Rows are points. A path goes straight from each point to the next, and from the last back to the first. The post is the endless flat space through its rows: a point in 2 columns, a line in 3, a plane in 4, and so on, so that a path can go around it. Count how often the path circles the post. Going back the other way cancels.

Post:
-30, 5, -20
3, -27, 53
Path:
-24, 40, 54
19, 29, 3
-4, 2, -16
25, -68, 34
-60, -56, 23
-72, -8, 46
-43, 41, 42
36, 29, 41
32, -30, 49
17, 6, -22
4, 41, 11
-29, 6, 40
-48, -7, 10
-36, -17, 9
-40, -12, 32
-41, 36, 2
49, 15, 51
41, -13, -20
-24, -18, -19
-13, -37, 52
-60, 13, -24
Times around: 2

Post (8 x 9):
-1, 28, -4, -27, -44, 23, -11, -10, 7
48, -22, 0, 21, 28, 20, 9, -48, -44
47, -56, 4, -8, 50, 41, 23, -44, 12
-11, 26, 39, 27, -36, 6, -13, 7, 36
86, -49, -39, 27, 25, 33, 31, -10, 15
1, 4, 18, -1, -29, 5, 43, 22, -4
-32, 22, 4, -52, 19, -62, -65, 3, 34
-26, 29, -17, -13, -12, -41, 1, -19, 61
Path:
-9, 21, -24, 10, -6, -13, -26, -23, 45
3, -41, -15, 11, 4, 33, 45, -55, 24
7, -41, 17, -43, -22, 22, 38, -32, -6
20, 27, -20, 2, -45, 27, 4, -51, 63
-38, 24, 33, -8, -20, -26, 20, -87, 27
48, -16, -50, 45, -27, -28, -30, -52, 4
-23, -46, 54, 32, 12, 2, -12, 0, 12
45, -52, -44, -31, 17, -8, 33, -61, -3
10, 9, 51, 53, 14, -27, -15, -27, 39
54, -31, 49, 24, 32, 46, 55, -7, 13
10, 17, 57, 83, 9, 10, 20, 59, -11
-35, 31, -40, 49, 11, -13, -61, -27, 121
-27, 9, 37, 25, -2, 10, 17, -17, 33
27, -5, 1, -12, 45, 18, 4, 6, -7
7, 36, 24, -24, 8, -53, 44, 3, -12
83, -27, -14, 16, 22, -26, 5, -52, 56
15, -19, 12, 53, -6, -33, 24, -28, 29
29, -42, -59, 47, 9, 7, 40, -1, 38
-5, 18, 8, -13, -31, 28, 12, 12, -16
Times around: 0

Post (17 x 18):
4, 10, 18, -74, -27, 85, -14, 24, 17, 20, -38, -15, 36, -47, -29, 23, -5, 3
-68, -35, 15, -34, 24, -39, -36, 13, 2, 11, -12, -1, 12, 13, -50, 17, -17, 63
33, 19, 13, 9, -9, -32, 41, 63, 11, 57, -23, 36, 1, -55, -19, -30, -18, -22
-53, -1, -22, -73, -6, -62, -46, 5, 0, 16, 67, -17, -5, 6, 29, -30, 14, 5
59, 30, -37, 53, 10, 9, 29, 28, 16, 9, 30, 53, -7, -66, -6, -16, 4, 7
75, 16, 23, 20, 47, 48, 37, 49, 3, 8, -61, 38, -14, -25, 12, 4, 9, -28
37, 55, 40, 68, -1, -7, 8, 18, -29, 27, 0, 27, -5, -76, 2, -22, 35, -6
-23, -10, -33, -26, -24, -89, -61, 25, -6, -5, 18, 3, -11, 14, -47, -1, 41, -27
16, 33, -8, -83, -10, 68, -1, -5, 28, -12, -70, -44, 3, -48, -28, -58, 14, 15
54, 39, 13, 46, -1, -34, -7, 93, -14, -5, 14, 20, -47, -64, 4, -11, -36, -10
89, 29, 47, 12, -14, 26, 31, 67, 17, 10, -1, 36, 15, -38, -12, -14, 32, 39
-4, 41, -44, 37, -45, -27, -59, 29, -10, 43, 22, 23, -14, 34, 13, -56, 0, -6
-33, 22, -48, -48, -9, -100, -51, -1, -12, 19, -10, -24, 42, 11, 14, 8, -5, 18
-28, 28, -52, -26, -21, -54, 4, 18, -58, 25, 27, -13, -17, 14, -7, -1, 10, 17
65, 42, 30, 44, -35, -21, 35, 11, -11, -23, 9, 73, -14, -29, 8, -27, -36, -16
-17, 60, -8, -108, 18, 86, -20, -4, 1, -10, -9, -54, 79, -8, -65, -72, -2, -22
-41, -25, -10, -9, -15, -63, -27, -5, 23, 12, 24, -71, -7, 33, -14, 39, -6, -3
Path, 15 rows:
46, -20, -30, 23, 8, -6, -32, -8, 34, -4, 63, 21, -43, -10, 30, 16, 24, -24
1, -10, -22, -21, -6, -17, -31, -16, 3, 38, -5, -26, 48, -75, 1, -28, 24, 23
74, -9, -35, 78, -37, -26, 10, 29, 36, -32, 8, 27, -10, -18, 27, 11, 69, -23
-19, 41, -39, -70, 2, -49, 60, 65, 1, 34, 23, -53, 0, -66, -25, -9, 1, -15
18, -15, -28, 5, 19, 30, -29, -7, 30, -24, 19, 51, -54, 28, 26, 27, 57, -11
49, 21, -3, -20, 10, -44, -47, 4, -8, -6, -8, 18, -47, 0, 16, -29, 18, -62
14, -5, 53, -46, -36, 21, -21, 38, -33, 31, 22, 32, 66, -3, -44, -12, -17, 42
41, -6, -22, 4, -56, -36, -19, 9, -5, 31, -18, 25, 41, 7, 21, -30, -4, -3
36, 23, -3, -11, -22, 9, -8, 112, -2, -12, 16, -4, 6, 42, -3, -26, -12, -4
31, 53, -11, 68, -36, -39, 11, 21, 14, 9, -17, -12, 10, 6, -19, -31, 8, -83
-23, -13, 90, 3, -24, -51, 10, 71, -2, 33, -19, -8, 2, -13, 36, -23, -1, -1
0, -23, 51, 12, -5, -51, -11, 4, -18, -27, 0, 34, 7, 5, -14, 17, -20, 28
18, -14, -5, 48, 16, 12, 51, 22, 52, -37, -20, 18, -18, 0, -14, -44, 24, 4
9, 54, 23, -55, -38, -11, 22, 11, 23, -24, -38, 1, 55, -40, -72, -37, -12, -5
30, 13, -47, -42, 21, -78, -12, -16, 33, -30, -5, 16, -9, -44, -1, 50, -29, 28
Times around: 2

Post (17 x 18):
26, 30, -26, -20, -16, 46, -33, -11, -4, 34, -42, 13, 16, 24, 17, 71, 36, -72
52, 37, -24, -9, -68, 15, 22, -30, -83, 31, 12, 38, -16, -32, 31, 24, 16, -6
6, 23, 40, 8, 19, -4, 23, 53, 22, 0, 15, 16, 13, -3, -82, -30, -3, 15
1, 3, -28, -30, -35, 15, -53, -30, -50, 54, -38, 66, 22, -46, 17, -15, -8, 28
58, 1, -2, -35, -93, 24, -25, -26, -49, 48, -37, 25, 16, 48, -16, 31, 3, -5
-32, -16, 18, -60, 32, -29, 14, 11, -18, -19, 12, -12, 38, -27, -62, 11, -53, 14
32, 50, 23, -44, -25, 8, -46, -49, -53, -2, -24, 70, -37, 16, 39, 26, -19, 24
-15, -13, -34, 28, -25, -19, -6, 47, 95, -34, -4, -68, -25, -1, -50, 48, 51, -33
-6, 6, -55, 50, -26, 27, 8, -11, 8, -29, -17, 1, 22, 50, 9, 20, 29, 5
-3, -27, -20, -38, 17, -86, -8, 16, -16, 7, 29, 82, -6, 6, -71, -23, -8, 1
-10, 10, -18, -30, -12, -5, 15, 24, 14, 33, -4, 23, -18, 2, -44, -11, -73, -4
-29, -45, -3, 42, 14, -18, -26, 61, 47, -26, 38, -49, -32, 25, -13, -32, 9, -35
-40, -2, -28, -9, -42, 42, -14, 1, 30, 1, 26, -7, -16, 27, -19, 29, 77, -2
-32, -29, -8, -2, 1, -17, 55, 51, 73, -8, -15, -43, -19, 36, 19, -6, 49, -7
-13, -25, 25, -26, -18, -14, 25, 19, 9, -49, -6, 56, -2, -28, -46, -9, -42, -38
-18, -51, 20, -3, 5, -53, 2, 33, 26, 35, 45, 104, 16, -14, -46, 24, -48, 29
-18, 0, 24, 2, -21, -41, 17, -64, -6, 41, -9, 44, 13, -15, -37, 0, -40, -15
Path (23 x 18):
65, -9, -16, -6, -71, -26, -2, 10, -40, 9, 45, 18, 10, -17, -51, 6, -9, 16
36, 20, 6, -47, -9, -19, -17, -22, -29, 37, -6, 5, -21, -50, 10, 25, 44, 15
-8, -22, 57, 4, -55, 14, 53, 20, 13, -1, 37, 67, -69, 50, -67, -43, 9, 5
-43, 5, -69, -69, -24, -3, 10, 29, -38, -6, -21, -2, 31, -17, -84, 28, 42, -11
-6, 30, -24, 5, -23, -6, 6, -3, 13, 43, 9, 17, 10, 6, -10, 41, 34, -8
2, -16, -30, -17, -47, -41, 22, 22, -20, 26, -31, -4, 39, -25, -36, 22, -38, -47
-38, -19, -17, -43, -7, -1, -60, 24, 19, 31, -16, -9, -55, -6, -26, 25, -1, -34
-60, -50, 50, -44, 21, -2, -6, 1, 11, -13, -9, -11, -25, -44, 34, -24, -38, 17
4, 7, -25, -8, 42, 27, 25, 29, 16, 87, -48, -17, 29, 38, 66, -61, 13, 49
-2, -7, -6, -44, 14, -42, 36, 46, 10, 2, 44, -49, 25, 55, 30, -13, 38, 44
-43, 18, 33, -23, -2, -20, -37, -37, 32, 0, 13, 44, 12, 60, -65, 32, 49, 10
-26, -6, 39, -32, -95, 15, 24, -67, -45, 31, -53, -20, 26, 21, -61, -38, -88, -44
10, 31, 21, -22, -38, -11, 29, 51, 5, 3, 1, 30, -23, -5, 39, -66, 35, 26
-50, 18, -33, -19, -36, -5, 2, -87, 18, -20, 18, 31, -6, -100, -13, -26, -18, 10
49, -13, -9, -15, -62, 41, -49, 56, -2, 6, 11, 11, -65, 17, -13, -49, -7, 19
9, -24, -34, 7, 28, -7, -9, 91, 27, 37, 41, 34, -14, 68, -45, 8, 6, 65
31, -44, -14, -39, 22, -7, -90, 43, -6, -7, -21, 18, 20, 29, -20, -39, -33, 5
39, 14, -18, 52, -1, -25, 21, 28, 11, -59, 34, 19, 46, 20, -7, 43, 37, 37
1, 8, 5, -24, -42, -33, 3, 1, 18, 46, -16, 53, -13, -12, 18, 20, 9, -27
-33, 8, -19, 49, -15, 4, -8, 41, 15, -30, -15, 18, -27, -17, 24, 1, 7, 4
-39, -5, -61, 34, -20, -10, -23, -17, 10, 29, -7, -10, 14, 35, -47, 11, 32, 31
-42, -29, 1, -26, -17, -19, -60, 6, 1, -10, -49, 20, 36, 49, -47, 28, -12, -43
61, 55, 89, -55, -57, 14, -7, 45, -7, -68, -3, 60, -37, 23, -42, -39, 7, -20
Times around: 0

Post:
11, 31, 1, 34, 34, -15, -35, 20, -39, 32, 42, 20, 10, -37, -27, -64, -15, -60
7, -29, -43, -12, 15, -48, 4, 12, -15, 3, 39, -19, 37, -38, 2, -13, -20, 18
-27, 42, -60, 36, -36, -68, 6, 24, 44, 12, 35, 2, 4, -19, 1, -4, -21, -7
-63, -49, -54, 62, -1, -20, -6, -13, 42, -6, 28, -31, 51, -32, -18, -10, -38, -49
-17, 9, -38, 61, -10, -54, -12, 1, 4, -3, -37, -1, 13, -74, -77, 5, -58, -39
3, -28, -40, 61, -8, -28, -31, 48, 7, 41, -4, 0, 26, -11, 23, 43, -31, -33
9, -30, -21, -9, -22, -26, 29, 0, 24, 24, -6, 12, 45, 37, -11, 12, 10, -15
-10, -18, 67, 27, 32, 45, -32, 23, -73, -18, -4, 40, -41, 24, 14, 48, 54, 92
-2, 17, -61, 12, 27, -41, -24, -12, 14, 45, 38, 5, 14, 24, -14, 28, -56, -17
-41, -4, -35, -4, -30, 0, 15, -19, 25, 86, 14, 24, 10, -40, 5, 20, -7, 4
-15, -22, 41, 17, 15, 4, 36, 16, -49, 47, -25, -25, -50, 59, 23, 3, 17, 77
-28, -36, -71, -1, -38, -38, 12, 32, 3, 51, 53, -8, -14, -5, -53, 13, -14, -30
11, 29, 54, -6, -4, 60, -27, 3, -52, 22, 30, -48, 0, 20, -14, 40, 15, 54
-24, 30, 15, -28, 1, 35, 46, 24, -94, 57, 19, 47, 41, 34, 5, 9, -9, 54
-31, -19, 66, -23, 1, 40, -64, 16, -62, -9, -26, -9, -49, 36, 55, 12, -10, 51
-14, -2, -74, -2, 28, 2, 11, 47, 33, -11, 0, -14, -5, -50, -13, 7, -24, -56
34, 1, -25, 43, 2, 3, 3, -24, -16, -45, 45, 3, -35, -69, -6, -14, -83, -68
Path (32 x 18):
6, 15, -19, -2, 28, 62, -43, -40, 35, -3, 36, -26, -3, -47, -33, -7, -38, -53
-17, -23, -49, -63, 25, 26, 31, 73, -5, 6, 38, -17, 26, -64, -12, -14, -49, -12
-64, -31, 19, 24, -27, -17, -37, 9, -18, 27, 16, 3, -2, -41, -2, 13, -13, 33
-19, 33, -19, -25, 21, -9, 48, 22, -40, -1, -3, -17, -78, 22, 7, 8, -40, 1
57, 58, -48, -16, 2, 3, -26, -8, -81, 31, -3, 26, -5, -3, -88, 44, -37, -59
-53, -16, -43, 5, -19, -8, -30, -2, -13, 27, 7, 49, -3, -67, 11, -23, -46, -33
58, -7, 4, -11, 50, 4, 0, 2, -27, -3, 28, 0, 34, 21, -19, -9, -15, 5
-57, -41, -14, -4, -11, -42, 29, 34, -10, 20, 16, -4, 8, 27, 0, -13, 5, 76
-21, 15, -18, 21, -34, 13, -19, -4, 9, 64, -3, -7, 24, -39, -57, 17, -15, -6
-3, -18, -43, 14, -23, -25, 16, 54, -39, 3, -12, 19, 15, -17, 11, -9, -12, -5
-56, 16, -81, 15, -3, -46, 6, -14, -2, 29, -53, -1, -30, -105, -96, 11, -5, -49
-92, -27, -10, 51, -13, -71, 64, 4, 44, -11, -41, -1, -1, -4, 4, 11, 14, 6
22, -61, -35, 24, -4, -14, 1, 3, 39, -28, 35, 6, -3, 55, 14, 74, -22, -8
27, -56, -46, 27, 72, -24, 4, 73, -24, -8, 15, 17, 9, -7, -42, -40, -15, -49
7, -54, -22, 0, 56, 14, -21, 23, -41, -14, 48, -15, 33, 56, -15, -11, 4, -9
51, -27, -41, -1, 7, -11, -2, 7, -61, 32, 20, 47, -2, 41, 61, 38, 8, 35
-18, -9, -33, -21, -37, -6, 48, -3, -14, 57, 29, 11, -31, -25, 3, 27, 1, -4
-49, -41, -17, 11, -39, -14, 20, 7, 2, 33, 36, -31, -18, -19, -10, 84, -25, 2
-38, -29, -24, -28, 1, 35, 48, 70, 19, 21, 51, 3, -26, -1, -8, -6, 23, -12
18, -5, 7, 50, 6, 24, -40, 54, 0, 15, -3, -31, 7, 43, -7, 50, -27, 51
5, -79, -9, 43, 0, 42, -37, 44, -65, -36, -10, 43, 23, 43, -17, 22, 15, -17
5, 8, -2, 71, -4, -43, -43, -2, -55, 7, 26, 41, -36, -12, 5, 39, 23, 55
-41, 28, 32, 56, -17, 4, -32, 39, -60, -3, -57, 47, -6, 7, 10, 84, -1, -8
-31, -33, 3, -18, 5, 40, 31, -10, -24, -8, 57, 37, 46, -95, 4, 0, -13, -7
29, 13, 32, 11, 39, -22, -45, 16, -49, -5, 38, -4, 58, -9, -55, -32, -37, -6
-24, -14, -35, -3, 13, 12, -15, 36, 38, 28, -42, -60, -3, -39, -4, -16, -34, 14
20, 30, -37, 74, 8, -15, -32, -11, -12, -17, 15, 19, 10, -37, -83, 15, -11, -22
2, -11, -6, 39, 34, -49, -61, 6, -45, 70, 2, 7, 32, -13, -11, -9, 9, -16
-93, -35, -13, 1, -25, 14, -19, 22, 37, 79, 10, -15, -10, -45, 36, 12, 31, -53
-36, 19, 7, 57, 14, -101, 7, 5, -54, 65, 29, 43, 37, -40, -42, -32, 20, 29
-24, -32, -7, 2, 6, 22, -43, 3, -61, -27, 8, 32, 36, -15, 15, 40, 7, -28
28, 20, -32, -3, -19, 9, 6, 40, -85, 80, -2, 74, -39, 21, 27, -12, -20, -4
Times around: 2

Post (17 x 18):
-30, -3, 2, -14, -60, -11, 27, -3, -4, -2, -50, 42, 47, -1, 13, -10, -11, -3
-27, 24, -5, 8, 36, -27, -14, -12, 5, 36, 28, 44, -37, -9, -14, 36, 2, 22
8, -23, 16, 3, 53, -13, -19, 19, 2, 9, 6, 19, -24, 21, 21, 6, -10, 22
-44, -4, 17, 10, 49, 4, 27, -12, -10, 3, -4, 10, -10, 1, 7, 34, 21, -2
-12, 24, 2, 0, -35, -17, -3, 6, -18, -22, -7, -11, 59, 11, -28, -18, 4, -9
-11, 5, -23, -29, -45, -18, 54, 32, 6, -44, -44, 0, 19, 3, -50, -55, -4, 9
2, -22, -14, 7, -54, 11, 43, -15, 0, -2, -16, -23, 18, 33, -37, -30, -2, -13
-7, 17, -20, 16, -41, 2, 15, 31, 37, -46, -38, -47, 27, 9, -6, -6, 0, -32
-38, 23, -36, -10, 60, 13, 5, 3, 1, 47, 28, 43, -9, -4, 24, 1, 11, 31
11, -11, -1, -17, -19, 61, 19, -46, 4, -58, 5, -24, 20, -17, 8, 17, -25, 11
-1, 21, 12, -19, 59, -3, -23, -7, -4, 44, -23, 14, -33, -20, -3, 15, 12, -20
21, 3, -9, -48, -17, 10, 8, -58, -18, -24, 32, -29, 1, 16, 43, 31, -18, -13
-15, -16, -23, 2, -46, 17, 12, 30, 15, -30, -28, 13, 17, 42, -25, 2, 37, -27
1, 8, -9, -15, -50, 24, 44, 44, -8, -12, -19, -27, 0, -3, 8, 22, -25, 1
-20, 8, -43, 27, 42, 1, -14, -16, -41, 17, -23, 10, -44, 0, 17, -3, -19, -8
-51, 19, 44, 15, 52, -2, -23, -7, -12, 38, 17, 28, -55, -7, 16, -18, 13, 4
51, 5, 1, 22, -46, -6, 42, 18, 9, -42, -25, 0, 32, 21, 0, -20, 22, -4
Path (31 x 18):
38, -12, -8, 4, 23, 14, 23, 12, 24, -26, -52, 5, -12, 10, 10, 25, -16, 4
-27, -15, 44, -33, -29, -6, 66, -32, 7, 17, -15, 14, 48, 13, 2, -11, 14, 20
-17, 22, 17, -27, -20, 9, 34, 20, 33, 8, 50, 32, 25, -4, 12, 31, 61, 54
-15, 11, 3, 1, -32, 38, 22, -48, -22, 9, -27, -39, 22, -30, -31, 29, -6, -39
38, -11, -1, 14, -4, 21, 3, 10, 12, -40, -21, -2, 19, -21, -25, -12, 9, 43
-74, 58, -14, -36, 3, -27, 11, 17, -18, 59, -20, 11, 2, -3, 0, 53, 22, 5
5, 6, 77, -16, 1, -16, 1, 28, 1, -28, -59, 16, 8, -18, 17, 2, -9, -8
102, -22, 19, 32, 6, -8, 18, 43, 48, -54, -39, -52, -6, 46, -29, -10, -24, -12
-7, 25, -121, -27, -21, 45, 6, 12, -12, -32, -56, -57, 6, 5, 6, -16, -33, -23
2, 17, -6, -30, -37, 18, 34, -3, 17, 4, 13, 1, 60, -2, 27, -27, 10, 36
17, 11, 45, -20, 3, -56, -20, -14, -43, 36, -19, 61, 16, -1, 56, -22, -9, 24
71, 37, -32, 54, 21, -18, -8, 35, 16, -43, -8, -45, -16, -12, 40, -18, -6, 30
-3, 9, -79, 22, -33, 12, -10, -62, 10, 17, -8, -57, 17, 6, -15, 15, 7, -64
-19, 1, 12, 46, -26, 13, 15, 4, -25, -16, 29, -16, 17, 3, 15, 9, -10, -18
-35, -6, -17, 33, 9, 35, 29, 3, 42, -35, -13, -21, -20, 11, -61, 17, 10, -30
2, -4, -26, 13, 27, 27, 39, -10, -11, 10, 1, 7, -58, 27, -24, -10, -6, 43
-1, 35, 24, -40, -12, -18, -13, 38, 41, 18, 2, -2, 7, 25, 17, 84, 31, -37
-4, 57, -19, 29, -11, 1, 12, -23, -14, 5, -6, -91, -23, 10, 22, 45, -18, -99
-88, 27, -42, 22, -26, 53, -15, 5, 16, -24, 47, -2, 36, 6, -9, 7, -4, 3
-35, -12, -20, -45, 19, 24, 10, -26, -30, -30, -104, 11, -26, -1, -3, -12, -38, -39
32, 38, -35, 0, -25, -20, -17, 5, -23, -23, -11, -42, 64, 49, -26, -33, 25, -36
18, -14, -3, -20, 69, -14, 20, 16, 61, -66, -13, -12, 5, 6, -29, 23, 40, 42
-74, -10, 14, 0, -65, 17, 60, 22, 7, -5, 16, -11, -56, -17, 37, -26, -15, 15
-48, -43, 19, -11, 6, 24, 12, 34, 44, -4, -7, 32, -20, -3, -8, 11, -4, 8
-29, -30, -49, -15, -26, 32, 61, -41, -20, 17, -24, -13, -51, 26, -30, 12, -41, -25
-36, 28, -57, -24, 24, 7, -6, 7, 11, -8, -12, -19, 43, 13, -32, 49, -14, -3
63, 11, -23, 3, 32, 9, 14, 0, 32, 29, -6, 24, 46, 45, -10, 13, 83, 9
-27, 0, 8, 31, -57, -14, -39, 42, -18, -29, -104, -59, -43, -34, 8, 27, -59, -52
-44, 0, 38, 26, 47, 5, 22, 16, 20, -9, 35, 26, -4, -34, -14, -46, 15, 29
0, 7, -8, 3, 28, 10, -23, 3, 11, -20, -68, -15, -19, -15, -66, 3, 10, -61
13, 39, -32, -4, 23, 35, 26, 23, 5, 8, -21, 13, -47, -28, 16, 21, -25, 6
Times around: 3
